Every row gives one point. Two turns around zero, p and q, are shown by what they do to some points. Write where each new point lands after one turn and then the other. Backwards means that the second turn is done in reverse. Each puzzle has new turns, and all numbers are rounded.
In the rows, zero is written as 100.

Turn p:
104	84	103 -> 87	98	110
108	65	135 -> 78	114	143
124	134	63 -> 128	59	74
120	138	97 -> 139	83	96
49	107	73 -> 88	125	49
95	73	129 -> 81	121	128
Turn q:
97	133	107 -> 94	132	91
129	90	119 -> 135	96	94
90	77	53 -> 68	58	93
125	63	111 -> 135	70	104
59	137	111 -> 69	143	119
Where do these land?
q, then p: 77	72	75 -> 68	129	109
p, then q: 99	85	117 -> 102	119	112
q, then p: 106	124	45 -> 72	105	47
q, then p: 85	98	89 -> 93	117	96
p, then q: 152	120	139 -> 168	105	107
p, then q: 80	101	135 -> 104	138	87

Turn p:
95	24	111	119	129	93 -> 111	129	153	150	71	109
78	128	113	91	67	101 -> 70	101	67	84	111	116
100	62	120	112	150	69 -> 115	131	153	101	62	98
104	107	71	71	78	68 -> 65	82	92	95	96	60
94	147	74	132	77	118 -> 113	110	56	87	148	88
122	147	118	101	76	129 -> 118	77	50	77	109	120
79	77	85	97	144	113 -> 108	105	153	105	119	105
129	108	108	77	79	107 -> 99	65	77	100	84	102
Turn q:
109	60	56	79	133	97 -> 123	74	154	99	127	81
115	127	126	115	132	87 -> 58	118	109	114	78	87
138	131	52	131	102	96 -> 97	79	108	171	97	108
107	73	107	87	98	124 -> 127	95	109	79	84	94
89	133	93	99	106	107 -> 95	116	83	121	109	84
87	123	115	70	56	80 -> 86	82	44	81	113	100
56	54	151	119	73	108 -> 113	136	92	36	92	146
Where do these land?
p, then q: 94	79	128	88	71	106 -> 134	121	89	109	106	122
p, then q: 115	75	78	118	93	104 -> 79	100	113	118	90	126
p, then q: 104	71	130	103	79	36 -> 98	99	35	109	126	136
q, then p: 57	110	109	91	117	97 -> 96	97	114	55	109	90
p, then q: 132	64	139	98	120	129 -> 133	91	91	100	44	127
p, then q: 90	172	61	126	101	110 -> 76	75	140	113	128	39
q, then p: 96	74	108	89	114	109 -> 91	83	97	87	76	107
q, then p: 112	155	47	86	105	109 -> 133	157	110	111	95	59

Turn p:
87	110	88	79	110	137	121	84 -> 101	67	105	117	136	113	108	93
102	69	104	83	71	96	122	90 -> 90	110	129	118	117	69	91	108
107	127	87	76	133	107	94	79 -> 114	71	104	87	112	136	82	86
123	73	98	140	108	102	77	124 -> 111	122	107	104	52	105	132	107
68	97	136	85	116	89	60	74 -> 134	128	93	55	135	105	98	102
91	98	108	83	118	88	66	128 -> 96	105	100	55	94	114	110	122
93	76	136	108	102	99	134	81 -> 91	140	111	122	129	95	103	81
105	124	90	89	67	102	122	138 -> 59	78	81	115	92	88	89	127
137	129	72	116	69	108	103	71 -> 126	73	88	141	75	92	65	97
87	97	81	140	106	71	102	130 -> 79	106	83	85	60	82	121	77
Turn q:
95	98	84	81	81	79	75	82 -> 70	120	114	126	111	104	94	99
97	85	83	99	103	88	78	128 -> 83	96	135	91	86	94	89	103
76	96	120	101	94	80	127	106 -> 124	105	95	115	78	116	98	125
123	110	109	79	81	105	111	118 -> 101	80	97	112	86	119	106	70
88	92	158	113	87	91	84	112 -> 137	76	108	132	101	91	67	113
118	119	92	90	139	154	91	113 -> 83	67	73	49	112	93	92	77
115	82	99	76	101	105	116	58 -> 106	139	81	100	117	117	97	75
83	134	80	141	142	83	111	102 -> 90	101	78	78	77	57	125	141
124	93	88	82	85	82	122	120 -> 99	106	114	106	68	118	115	74
88	100	102	80	84	133	69	124 -> 81	62	117	95	121	121	79	96
93	91	85	159	103	99	116	39 -> 127	145	89	95	140	67	140	127
Where do these land?
q, then p: 90	65	105	110	56	101	93	106 -> 104	137	91	121	102	138	111	107
q, then p: 101	78	84	105	117	84	95	126 -> 95	116	90	92	117	91	80	128
q, then p: 116	109	87	76	121	77	103	111 -> 111	88	83	98	115	65	88	105
q, then p: 44	123	87	118	115	118	89	87 -> 55	83	107	66	89	110	135	110
q, then p: 116	124	93	106	115	102	127	142 -> 88	97	129	120	113	58	88	114
p, then q: 118	122	92	106	119	93	87	28 -> 94	113	96	101	143	61	92	46
q, then p: 118	113	94	102	71	90	92	99 -> 101	119	92	115	105	92	107	72
p, then q backwards: 93	91	74	83	78	123	122	122 -> 90	134	90	119	82	98	71	115
q, then p: 92	122	176	110	102	79	122	70 -> 115	82	104	116	14	96	100	93
q, then p: 114	54	89	92	123	123	83	91 -> 122	97	102	71	127	132	72	110
p, then q: 96	100	119	92	83	110	87	119 -> 90	82	107	88	74	105	105	105
